Each row of a before or after table is a point. One or more steps were done to the points. Then noise was added and the rows were shuffled. The steps act on how far a point lies along the listed directions, d1 being the first. Name the steps. A step turns or swaps two directions, mirrors them in a line or flattens them onto one, adds a multiple of one to another, or multiplies one. Angles are multiples of 10 degrees, from the lower direction toward the higher: turns from -170 to 170, lines from 10 to 170 but not 90. Use the fewest steps. Two steps may share a direction if one is a turn and the other turns, adds or multiplies; they go together, in the order done. Otherwise the lowest direction goes first.

Directions:
(1): [ 0.48 -0.05]
(2): [0.05 0.48]
Before:
[[ 0.03  0.14]
 [ 0.39  0.15]
 [ 0.31  0.38]
 [ 0.17  0.01]
 [ 0.37 -0.10]
 [-0.26  0.12]
 [-0.20 -0.20]
 [-0.14 -0.08]]
After:
[[ 0.31  1.19]
 [ 0.14  0.08]
 [-0.16  0.31]
 [ 0.31  0.54]
 [-0.18 -0.65]
 [ 0.25 -0.21]
 [-0.13 -0.27]
 [ 0.05  0.43]]
Steps: multiply d1 by 0.7; multiply d2 by 3

Directions:
(1): [-0.49 -0.21 -0.24]
(2): [-0.18  0.55 -0.13]
(3): [-0.27  0.03  0.52]
Before, 10 rows:
[[ 0.12  0.06  0.08]
 [ 0.05 -0.04  0.10]
 [ 0.55 -0.42  0.20]
 [ 0.13 -0.17  0.30]
 [-0.31 -0.26 -0.01]
 [-0.02  0.15  0.10]
 [ 0.03  0.30 -0.03]
 [-0.24 -0.04  0.03]
 [ 0.12  0.04 -0.51]
 [ 0.06  0.15 -0.64]]
After, 10 rows:
[[-0.20  0.01 -0.80]
 [-0.98 -0.53 -0.27]
 [ 0.42 -0.04  0.43]
 [ 1.21 -0.13  0.49]
 [ 0.12  0.21  0.16]
 [-0.61 -0.22 -0.11]
 [ 0.37  0.21  0.17]
 [-0.08  0.02 -0.58]
 [ 0.19  0.02  0.15]
 [ 0.23  0.38  0.08]]
Steps: multiply d1 by 3

Directions:
(1): [-0.22  0.55  0.20  0.26]
(2): [-0.22  0.20 -0.03 -0.61]
(3): [ 0.23  0.28 -0.57  0.03]
(4): [ 0.56  0.19  0.31 -0.15]
Before:
[[-0.25  0.34  0.27 -0.20]
 [ 0.47  0.22 -0.40 -0.37]
 [-0.16 -0.05  0.15 -0.15]
 [-0.41 -0.17 -0.99  0.68]
 [ 0.66  0.11  0.53 -0.37]
 [-0.36  0.26  0.52 -0.55]
 [-0.14 -0.35 -0.51 -0.30]
 [-0.26  0.28  0.86 -0.37]
 [ 0.08  0.17  0.22 -0.24]
 [ 0.07 -0.13  0.22  0.59]]
After (10 x 4):
[[-0.16  0.09 -0.04 -0.02]
 [ 0.28  0.35  0.32  0.04]
 [ 0.04 -0.06 -0.08  0.01]
 [-0.82 -0.27 -0.62  0.16]
 [ 0.74  0.05  0.57 -0.25]
 [-0.01  0.27  0.14  0.04]
 [-0.23 -0.30 -0.30 -0.03]
 [ 0.06  0.23  0.09  0.04]
 [ 0.28 -0.09  0.03 -0.15]
 [ 0.19  0.14  0.14 -0.08]]
Steps: multiply d1 by 0.7; multiply d2 by 0; flatten d3 and d4 onto the line at 100 degrees
